Every row gives one point. Two turns around zero, p and q, are shown by what they do to some points. Where does a point land after both, in the order given? Backwards means that the second turn is done in reverse. Each puzzle has new turns, and all numbers are rounded.

Turn p:
[-32  13] -> [-12 -32]
[ -7 -27] -> [27 -7]
[40 14] -> [-15  40]
Turn q:
[ 11 -47] -> [ 31 -37]
[-23  -3] -> [-19 -13]
[-13  33] -> [-26  24]
[26 17] -> [16 27]
Where do these land?
p, then q: [ 6 48] -> [-45 -17]
p, then q: [-15 -27] -> [31 -1]
q, then p: [  9 -21] -> [15 18]

Turn p:
[-2 12 18  6] -> [10 17  8  7]
[-41 -40 -15  10] -> [-53 -11  -6  25]
[  3  15 -30  -9] -> [ 10 -14 -29  -8]
[ -9 -14  21  24] -> [-9  6 25 24]
[ 37  11 -16 -23] -> [ 24 -18  -7 -37]
[ -1   9  17 -11] -> [ 5 20  4 -8]
[13  8  5  3] -> [15  0  6 -3]
Turn q:
[20  1 -6 18] -> [ 13  20 -13  -2]
[-11   8  26 -17] -> [-25  -1  23   2]
[ 15 -15   4 -10] -> [  4   3   6 -23]
[ 25   6 -36   7] -> [ 13   5 -41 -11]
[-48  -1  12   2] -> [ -4 -26  26  33]
Where do these land?
q, then p: [20 23 -4 22] -> [ 23  -7 -27  12]
q, then p: [-4 18 14 24] -> [21  4 -2 26]
q, then p: [-12 -25 -21 -17] -> [-21 -16  17 -22]
p, then q backwards: [12 -6 32 11] -> [ -5 -16  31   9]
p, then q: [ -2 -18   0   2] -> [ 2 -7 15  7]
q, then p backwards: [-13   8 -21 -43] -> [  4 -31 -38 -11]

Turn p:
[ 23  10  -1  30  34 -31] -> [23 22 48  7 14 -4]
[-12   8  -7  10   0  21] -> [-24  11  -2  -4  -5   8]
[-38  -4  36  -2 -13  21] -> [-35 -39  -7 -12   6  19]
[-14   3 -12 -12 -28  -9] -> [ -9  -5 -27  12  11 -16]
[ 45  25  -2  -2  42 -19] -> [ 38  26  40 -24  -5 -22]
[  6 -18  10  -7 -33  23] -> [-10 -24 -21  12 -30   2]
[ -9 -24 -24 -17  -1  -6] -> [ 17   9 -31   7   8  12]
Turn q:
[ -6  17   1  17 -18  22] -> [ 21  -2 -10  30   2   0]
[ 19  -1 -29  -1  -2  -6] -> [-19 -20 -18  -3  -9   7]
[-41 -11 -33   1  -8 -10] -> [-18  12   1  16 -43 -22]
[ 22  -4  31 -18  -8 -27] -> [ 17  -1  12 -39   3  24]
[ 24   9 -28 -35  16  -8] -> [-27  -2 -37 -29   2   4]
[22 26 11  2 19 -9] -> [ 13 -18 -12 -21  23 -10]
[  9 -33  32  19   9  31] -> [-5  4 38 22 36 18]
[-32  27 -10  29  23   9] -> [  8  -4  -4  24   4 -51]
[-15 -29  26 -15 -30  -1] -> [ 10  30  28   0 -16  29]
Where do these land?
p, then q: [ 15  11 -42  10  14  11] -> [ 35  -8 -33  -1  -1 -12]
p, then q: [-17  -8  18 -18  16 -11] -> [-28  11   1  -9  19   7]
q, then p: [-41  15   6  -4 -13  11] -> [ -6  10  22  15  -1 -37]
p, then q: [ 40 -45 -15  -1  -4  15] -> [ 15 -31 -17  31  -3  41]
q, then p: [-46   2  11  -4  -6 -39] -> [  7 -33  -2   9   0 -51]
q, then p: [ 1  2 15 20  3  7] -> [12 -5 21  1 -4  9]
p, then q: [48 24  7 -3 -9  6] -> [ 30  -8   9 -25 -27  25]

Turn p:
[  2  18  -7  -7   9  -9   6 -11] -> [ -6  -1   9  11  10  -6   7 -18]
[  3   7   1  -4  -5 -20   3  -1] -> [-8  6 11 -1  6 -9 13  0]
[12  6  3 14 16 -6  0 19] -> [  1  13 -10  14  -5 -22  -5   5]
[ 1 -4 20 13 11  2 -3  5] -> [  8   2   4   1 -14 -13 -16   7]
[ 3 22 -7  4 -4 -6 -6 -2] -> [-13   3  -4  -2  -1 -10   8 -17]
[ -2 -21  -1   4 -10  18   7  -5] -> [ 15 -15  -9 -11   2  13  -4  12]
[ 10  10  -2 -15  -4  -1  -5  -2] -> [  2  12   3  -2   3   5  10 -13]
[ -8 -18  -8  -3  -3   7  -8  -8] -> [ -1  -6  -3  -9   9  17 -11   6]
[-20 -21   2  -7  -9  15   4   5] -> [  3 -12  -1  -2  -8  26  -3  19]
Turn q:
[ -3  -6   7  -7 -11   9 -11   3] -> [ -5  -2  14  -4  -5   0 -14  -2]
[ 7  9  1 18 20  5  1 -4] -> [11  4  0 17 18 -3 11  3]
[ 15 -10  -9  -7  -1   2  -8   0] -> [ -5 -12  -5  -2   9  10 -12  -2]
[ 6  5  6  1 -7 -5 -1  9] -> [ 0 -5  5 -5 -3  3  3 12]
[-48   4  -4  -4 -14  -1  -1   6] -> [-12  21   0  -6 -29 -33  -8  -2]
[  2 -11   7   4  -9  -4  -2  -5] -> [  2 -13   6  -3  -7   0   1  -7]
[12  4 -1 -5 15  3 23  0] -> [-4 11 -8  3 10 18 17 -1]
[-11  -2  -8   5  25  -5  -3   5] -> [ -3   8 -10   0  19 -18   6  -3]
[  6  10   6  -9  -7  -5   3 -11] -> [13  3 -1 -7 -8 12 -1  1]
[ 13  -2  -5   4 -12   1  -2  -2] -> [  1 -14  -1   6  -4   9  -5   4]
Where do these land?
p, then q: [  7   1   2  -5   9  -2   2 -10] -> [12 -2  3 -1  8  3  4 -3]
q, then p: [ 7 -1 25 -3 10  1 -7  9] -> [ 17   8  17  12 -11  -1  -4  -1]
p, then q: [  9 -24  11  -3  19   5  -8  11] -> [  7  -8   9   3  16   0 -12  28]
p, then q backwards: [  9   2  -3  -1  -2  16 -13   7] -> [ -4   5  -9 -14   0  -4   6 -14]
q, then p: [  2  -6  -2 -20  -4   5 -16   9] -> [ -8  13   7  -1  -8  16 -13  -5]
p, then q backwards: [-8  1 -5  8 -2  2 18 -6] -> [10 -9 -2 16 -3 -8 -3  3]
p, then q: [  9   1  -8   3 -14  -6  -9   6] -> [ -4  15 -14  -5  -3   2  -1   4]
p, then q: [ -5   6   0   9   1  -7  18 -14] -> [ -3 -11   2  -9   3  -4  15 -16]
q, then p backwards: [-13  -5  -7   9 -18   1   0 -13] -> [-5 16 11 11  9 13  2  5]
q, then p: [-18  15  -5  17  11 -12  13 -13] -> [ -3  -5  -7   3  17 -23  23  -3]
q, then p backwards: [  1   9  -7 -12  -9  -2   0  13] -> [ -8 -12   1   6  -6  -2 -12  10]

Turn p:
[ 17  20 -14 -14  -5  -7  -2   4  -8] -> [ -9 -12   7 -24  -6  -9  14   0 -10]
[ -6 -19 -17  14  -4 -17 -24  13 -11] -> [  0 -19 -27  12  12  -2  -3   8 -24]
[ 13  11 -22 -20 -18  24   5  10   3] -> [-17 -13  -1 -24  -4 -16  12  12  25]
[ -7  -1   4  15  12 -13  25  27  -1] -> [-31  10   9  21  12   9   1  -6 -11]
[  5  -1  15  10  23  22  -2 -14  11] -> [20  5 24 11  1 11 -9 12 14]
[  3 -23  -2  17   8  -9  20 -12  14] -> [  5  24   4  17  21 -15 -10   3  -3]
[ 19  19 -15 -27 -13  22  17   9 -11] -> [-19  -7   9 -28  -6 -10  30   4  23]
[-28  -3  13 -26  10 -24 -22 -17 -18] -> [ 25   0 -21 -19   2  31  -4 -27 -17]
[  8 -20  20   6 -17  -3 -19  -7  13] -> [ 23 -10  -9  19  -7 -17 -13 -13   5]
[ -5  14   6  17  -3  17  -4 -10 -16] -> [  8   6   0   7 -23  11  11  18   1]
[-18   4  11   8   6 -12   7  -4  23] -> [ -5  17   5   6  -3   6 -28  -9  -4]
Turn q:
[ 12  18   7 -24  11 -10  19  21   8] -> [ 29  12 -15  13 -21   1  17   0  -6]
[ -4   2  11   5   7 -18  -7  -3  23] -> [ -1  -3  17  12  -5  -9  14 -18  -6]
[ -6 -19   7  24  -5  20   1   4 -19] -> [-24 -11  -4   4  11  10 -10  16  23]
[ 22 -11  -2   2 -13  14   4   2   1] -> [ -4 -13 -20 -12   0  13   1  -6   8]
[-19 -20  12   5  14  11  -9 -25  -9] -> [-19 -19   8  10  23 -15  -8  16  -9]
[  2  13  -4   8 -18   6  13  -1 -20] -> [ -8  12 -13 -11 -13  -2 -17   8  13]
[  7  16 -14  -9  18 -22 -10  25   9] -> [ 25  25  11  12  -3  17  10 -14 -10]
[ 14  17 -21 -26  15 -15   0   7  12] -> [ 33  20  -5  -3   1   4   9 -13 -21]
[ -7 -20  -4  -2 -31   1  10   4 -18] -> [  6 -18   1 -16  -7   2 -22  12  24]
[-26  -3  14   7  -3  24 -26 -17   9] -> [-33 -14  22  -9   8  -6  10  18 -14]
[ -3 -12  21  19  -8   8 -19 -29 -18] -> [-38 -21   4   4   5  -5 -24   2  -8]
[ 10  18 -25  -7  13 -18  24  11  22] -> [ 31  29  -9  -2   0  -9  19 -21   6]
Where do these land?
q, then p: [-5 13  0  8 20 10 11 -3 -5] -> [-20   4   6  -3  -3   8  -4   9 -17]
p, then q: [-8  4 17 16 -2  9  0  1 -3] -> [-19   2   0 -10  -7   4   3  -3  13]
q, then p backwards: [16  1 -4  9  1 12 36  9 -1] -> [-16 -21  -3  -9 -26  18   4  -6  -8]
p, then q: [ 9 24 -7  6  2  0 14 -6 -5] -> [  5   1   0   4 -26  -4  -2  15   3]
q, then p: [  2  18 -11  24   3   9  11   9  -6] -> [-16   5   7 -18 -14   7 -19  10   1]
q, then p: [ 14 -22  -2   3 -12   4  -2 -18  23] -> [20 17 -9 -8 28 -1 -1 -8  6]
q, then p: [ -2  -8  15 -19 -21   6 -20   2  36] -> [  6  19 -14   9  12  -7  25 -26  25]
p, then q: [  7 -11  13  -9  11  11   6 -15   9] -> [ -7  -2 -11   8  -6  -1  16 -17 -14]
p, then q: [-41  12 -12  -1  -1 -48 -11  26  -1] -> [ -7   9  16 -23  32   2 -37  40 -14]
q, then p: [ 13 -14  18 -15 -23  -9 -20  -9  -2] -> [ 25  -7 -29  10   6  -5  13  -5  13]
q, then p: [-19 -17 -10 -27 -13  -7 -26  -5 -19] -> [ 18 -37   3  15   4  11  16 -19   9]
q, then p: [ 15   0 -16   5  34   5   1  10 -25] -> [ -5 -12  21  -2  -2  14  -1  39  -9]
